Each row of a before or after table is a point. One or more steps were done to the points. Then noise was added and the rows were shuffled. The steps act on columns, c1 being the first. Write out the steps. A step turns or swaps two columns, mirrors them in a line or flattens them onto one, adds a multiple of one to another, or multiplies or shifts one. Angles are multiples of 10 degrees, from the lower column toward the higher: turns from -170 to 170, lines from 10 to 170 but not 90. Use the fewest steps. Two steps may share a column if one is a turn and the other turns, adds or multiplies; they go together, in the order done. Otherwise the lowest column goes first.

Before (8 x 2):
[[ -2 -32]
 [  4  17]
 [  8  10]
 [ -9 -10]
 [-15 -30]
 [ -1   6]
 [  5  13]
 [ 10  10]]
After, 8 rows:
[[  8   6]
 [ 25  13]
 [ 28  18]
 [ 24  11]
 [-51 -32]
 [ 25  10]
 [-23 -10]
 [-61 -30]]
Steps: add 1.5 times c2 to c1

Before, 11 rows:
[[ 30  56   4]
 [-32  -1 -29]
 [-44  10 -24]
 [-27  54 -55]
 [ 35  60  12]
 [-10   7  -7]
 [  8  33  18]
 [ 50   2  10]
 [-18  37  29]
 [-12  34 -55]
 [ -9  16 -14]]
After:
[[ -6 -53  35]
 [ 21   9  -1]
 [ 13   5  61]
 [  3  17  31]
 [ -2 -12  15]
 [-12 -26   0]
 [-14 -22  11]
 [-10 -58  58]
 [ -8  30  37]
 [ 13   4  55]
 [ -8  -7  10]]
Steps: multiply c1 by 0.4; swap c2 and c3

Before, 8 rows:
[[  1 -37 -51   3]
 [ -4 -30  29 -15]
 [-11 -41  16 -60]
 [ 25  -4 -46 -34]
 [  7   2 -22 -35]
 [-19 -15  30   3]
 [  8  38  17 -21]
 [ 48 -19 -52  36]]
After (8 x 4):
[[-32 -61  -1 -42]
 [-18   2  -1 -36]
 [-38   5   1 -14]
 [  5 -34   0  -4]
 [ 29  37   0 -19]
 [-24 -13  -1 -31]
 [-13 -35   0   3]
 [-11 -21  -1  38]]
Steps: shift c1 by -20; swap c2 and c4; multiply c3 by 0

Before:
[[-23   8 -13 -17   8  32]
 [ 11 -10  11  31 -12  -9]
 [  8 -39  28  25 -11 -20]
 [-13  13  45  -4  -5  13]
 [-12  21  -4 -19  28  40]
 [  1 -16  -1  18 -10  30]
 [ 21 -14  -1  14 -19  -3]
 [-10  -8   2   1  -9   3]
 [ 19 -21  -4  -1  -4  17]
 [ -1 -11  11  17   5   1]]
After (10 x 6):
[[ 33   2  -1  17  18  30]
 [  6  11  -5 -18  18  19]
 [ 36  -5   0  -3  21  -2]
 [ -3  -2   3   7  13   3]
 [-39   2 -10   4 -10  18]
 [-13 -14  44   4  -7  58]
 [ 32  13  11  18   7  13]
 [ 59  -3  12  19  15   0]
 [-42   8  -6 -10 -34  35]
 [ 48  12  29  20  37   5]]
Steps: multiply c4 by 2; turn c1 and c4 by -60 degrees; turn c2 and c5 by -130 degrees; add 1 times c3 to c6

Before, 8 rows:
[[  9 -15  20   1  -2  -8  -6 -41]
 [-17   8  33  16   5 -17   2  -2]
 [ 14  24   3 -56 -16  39 -51 -16]
 [ 54  43   7 -29  -7  54 -60 -27]
 [ 13   0  -4   0  12 -26  17 -12]
 [ 13 -38  10  23  17 -21  -3   4]
 [-14   5 -10  22 -14   4 -15 -16]
 [-16   2   6   3  24  21  -2 -20]]
After:
[[ -9   1  -3  -3  -1 -26  16 -12]
 [  8 -22 -10  -8   6  -2 -12 -15]
 [ -2   7  17 -11   5  13  -4 -41]
 [  0  -4   3  -3 -29  17  -1 -24]
 [  3 -16  32   0 -10 -26   3  -4]
 [-21   3   9  52  30 -12 -59 -27]
 [ -9  -5   9 -47  -8  32   0   6]
 [ -2  36   2  47  24   3 -47 -16]]
Steps: turn c1 and c5 by 150 degrees; multiply c1 by 0.4; add -1.5 times c2 to c6; turn c2 and c4 by 120 degrees

Before, 9 rows:
[[ 27  33  20 -33   7  14 -20   6  14]
 [-10 -26 -29 -23 -24  -6   5  15  -2]
 [-22  -4 -17   1  21 -12 -21 -22 -28]
 [ -7  24  22  17 -25  -2 -10   3   6]
 [ -3 -21  18  15 -13  -8 -16  10 -27]
 [-15  13 -20  13  -2  14   4  26 -46]
 [ -6  -5   6 -10   5  23  23  29 -16]
 [  5  -2  13  -1  -9   1 -15 -35 -10]
 [  7   4 -33  14   2 -23  -5 -27  12]]
After:
[[  7 -15  21   4 -11   1 -14 -31  -9]
 [ -4 -16  13  21 -26  -6  -9  15 -12]
 [  6  -6 -23  15  13 -14   0 -26   1]
 [-17  21 -44  11 -47   9   7  19  -1]
 [ 26  33  60 -24  12  11 -32  -6   7]
 [-22 -10 -51   9 -28  -8 -19 -21  21]
 [-10 -20 -44 -24  -2  -4  -6  23 -24]
 [ -7   5  -3 -18 -15  15  19  29   6]
 [ -7  22   9  19   7  -1  -5  -5 -25]]
Steps: add 1.5 times c1 to c3; turn c2 and c8 by -20 degrees; turn c4 and c7 by 20 degrees; swap c5 and c9; multiply c6 by 0.7

Before, 14 rows:
[[ 12 -11  -1  24  -1   3 -18  26   8   0   7]
 [ 15 -23 -21  17   0  -5   5   3  19  12  10]
 [  6  -2   8  -6 -19   3  -5   3  24 -17  -7]
 [ 16 -26 -11  -8 -11 -12 -14   1   4  -8  -9]
 [ -3  -9  -5  -5  25  10 -12  19   0   4 -17]
 [  6   6   2  -6   0 -31  13  -9  20 -20 -16]
 [-11 -14 -35   2   0  27  20  21 -14   6  22]
 [ -1  -5  -3   9   7   0  -4  -7   3   7  -3]
 [ -8   0 -22  -6  24  -2 -10  -3  24   8   6]
 [  9   3 -17   3  -7   1  -6   3   0  -7  -9]
 [-12   0 -27  19   0   4   9  15  25  29   4]
 [  7  -4  19   9  -1 -10  -1   3   1   0 -14]
 [-31 -12 -10 -16  21 -27 -13  -1  -6  -5  -6]
 [-18  -7 -21  10  16  -4   6 -10  21  -7 -12]]
After, 14 rows:
[[ 20   0 -27  12  21  20  27  15  16  -9   3]
 [ -6   0   2  -7 -35   6  39  -9  14  13 -16]
 [-16   1 -10  30 -15  14 -39  -2  -5  28  -7]
 [ -8  -2 -10 -16 -17   3 -42   1   2  -6  -9]
 [  2  -1 -37  10  22 -13  60  21 -10  -9  21]
 [  9   0  19  -5  -7   7  -2   4   0   2 -13]
 [ 18  -1 -22 -14   5  13  17   3  13  -2  10]
 [ 24   1   1 -12   3  -3 -53  26   5  -2   7]
 [ -5  -1  -5   4  18  -3 -37  19   1  19 -17]
 [ -5   1   8  -6 -15 -15 -15   3  17 -16  -8]
 [ 10  -1 -22  17  -2  -5  18 -10  15  18 -12]
 [  3  -1 -18 -11  -6  -5 -19   4   1  -5  -9]
 [ -7   0 -21   8  10   8 -30  -2  17  22   7]
 [  9  -1  -4   0   5   5 -13  -6   2   5  -3]]
Steps: turn c1 and c4 by -90 degrees; multiply c2 by 0; turn c6 and c10 by -130 degrees; turn c5 and c10 by 70 degrees; multiply c7 by 3; multiply c9 by 0.7

Before, 10 rows:
[[-11  18   2  15  -5   7 -17  -5 -24  -4  12   3]
 [ 35  24  -5  -2   6   2  -5  -1 -24 -14  -2   3]
 [ -8 -18  -3  -4   7 -12   1  -1  41  24  11  -1]
 [ -5  32   2  10   1 -16  -1 -27  -5  30   8  -8]
 [ -9  23  -5  13  15 -13 -10  -5   2 -14   1 -11]
 [-11 -32 -59   7   1  -4  11   0 -25  19  11   3]
 [ -4  27  -5 -15  26  13 -19 -33  -2   4  13 -24]
 [ -6  22   4  14  -1   3 -10 -20  -3 -16 -24  -6]
 [-12 -17  -9  12  -9 -17 -13 -15  -1 -13  14   1]
 [-13  26 -14  -3   2  -1  -2 -18  24 -19  -1   4]]
After:
[[ -7  26   0  13  -2 -21  18 -30  -9   3   7 -24]
 [  5  26  -5 -15   1 -11  14   9   3 -13   0 -14]
 [  4  30   3   8  -1 -32   4   0  18  24   8  -9]
 [ 14 -34 -58  19  -3  -1  -2   6  28   3   8   2]
 [ 11  25 -14 -19  -1 -19   8 -10 -23  -5   0   2]
 [  3 -15  -5 -10  -3 -23  17   7   2 -14  16   1]
 [  3  23   7 -14   3 -16  10 -14  10 -16 -23  -4]
 [  6 -17   0 -16  -1  -8   4  11 -19  44   9  -1]
 [  0  18  10   4  -2  -1  17  -8  24 -15  12   4]
 [-33  23 -10  13   1  -2 -13  -4   3 -24  -5   2]]
Steps: turn c1 and c7 by -150 degrees; add 0.3 times c7 to c3; turn c9 and c10 by 30 degrees; turn c4 and c9 by 130 degrees; flatten c5 and c11 onto the line at 100 degrees; turn c6 and c8 by -60 degrees

Before:
[[-19   3 -20 -38   7  31  -4   2  38  23 -26  -6  -9  15]
 [-43  -7  31  -2  20 -18  18   3  -5  -7  -3 -33  -7   6]
 [-28   8  11   2 -13 -11  21 -13  -3   2 -18 -50 -39   1]
 [ 29  -4   4  21 -38  47  17  -8   7  38 -30  18  37  -1]
 [  1  -5   2  21 -29  15  10 -17  40  16  13  60  11  -3]
 [-32  -9  18   6  -9  26  15   0 -39  -3   8 -43 -29   2]
 [  2 -10 -13  44 -46  30   5  -3  15  26   4  14  43 -37]
 [ -4 -15   3  -4  10 -19  16 -14 -22 -17  16 -41 -20  -3]]
After (8 x 14):
[[  1  -6  -2  19 -29 -29  13 -17  40  20  12  60  21   0]
 [ -4 -15  -3  -6  10  28  15 -14 -22 -23  16 -41 -10  -1]
 [-32  -9 -13   3  -9  34  16   0 -39  23   8 -43 -18 -12]
 [-19   3  20 -36   8 -33 -11   2  39  37 -26  -5   1   7]
 [  2 -10   0  44 -46 -42  12  -3  15  37   4  14  53  20]
 [ 28  -4  -3  17 -38 -58  21  -8   6  58 -29  18  47  -2]
 [-28   8  -9  -2 -12 -17  21 -14  -3 -10 -18 -49 -29  -7]
 [-43  -7 -23  -5  20   1  18   4  -5 -19  -3 -33   3 -21]]
Steps: multiply c14 by 0.4; turn c3 and c14 by -140 degrees; turn c4 and c7 by 10 degrees; turn c6 and c10 by 70 degrees; multiply c6 by 3; shift c13 by 10

Before, 11 rows:
[[  7  -7  25   0   6  -3   2  -3  41  19   1  16  20  -4   5   2   3 -17]
 [ 11 -18 -18  -6 -11 -36 -11 -18  -1  -3  -2   7  -6  21  14   3  -1 -21]
 [  4  10   7 -17  14  -3  -5  -3  11   0  12 -23  -4  -3  24  17  22 -11]
 [-14   5  -1  -3   7 -24 -24  21  21 -20 -13 -22 -16 -12   3  19  17 -18]
 [-10 -13   1 -25   7  -6  10 -21 -17   9  -1 -22  -3 -14 -14 -12 -25  -1]
 [ 17   9   1  -4  -7  -1   7   2  20 -14  -4  12 -25  -4  41   2   4  12]
 [ -4   7 -11   5   8  14  -1 -21  12 -15   6 -13 -30  15 -12   8  10   4]
 [-20 -10   8  10   1   4   1  -1 -10 -10   0 -11 -15  -1   2  -6   7  21]
 [ -7 -18  -9   7  -3  17   1   3   1 -31   1 -10  -7   1 -23   7 -14  -3]
 [ -7  -8 -14 -21  10 -19  -4 -15  -5  -7 -12 -10   8  -1   1  22  21  17]
 [ 17  -8  23   5  13  -6  31   4   3  17   2  20 -16  -5   3  15  17   3]]
After:
[[ 17   9   1  -4  20   0   7 -10  -8 -15  -4  18  18  -5 -28  60   4  12]
 [ 17  -8  23   5  -6  -6  31 -18 -13  17   2  17   9  -5 -13 -15  16   2]
 [-10 -13   2 -26 -19  -7  10  30   6  10  -1   3   2 -14  18  -6 -25  -2]
 [  7  -7  25  -1  28  -3   3 -10 -32  19   1   1 -24  -4  -4   5   3 -17]
 [-20 -10   9  11  -9   3   0   9   5 -10   0   1  17  -1   3  11   7  20]
 [ 12 -17 -17  -7   5 -36 -11   6  10  -4  -1  20  -4  22 -11  18  -1 -21]
 [ -5   7 -10   5   5  13  -1  24 -14 -14   5  22  22  15   1 -28  10   3]
 [-13   5   0  -3  11 -24 -25   3 -19 -20 -14 -18  29 -12 -16 -20  17 -18]
 [ -7 -19  -9   8   3  17   1   5   2 -31   1  -3  11   1   9 -44 -14  -3]
 [ -6  -9 -14 -21 -10 -18  -4  17  -5  -7 -12   1 -10  -1 -17 -26  22  17]
 [  4  10   6 -17  -1  -3  -4  20 -18   0  12  -9  10  -3 -28  15  23 -11]]
Steps: turn c5 and c9 by -130 degrees; turn c8 and c12 by 130 degrees; turn c12 and c13 by 150 degrees; turn c15 and c16 by 130 degrees; multiply c16 by 2
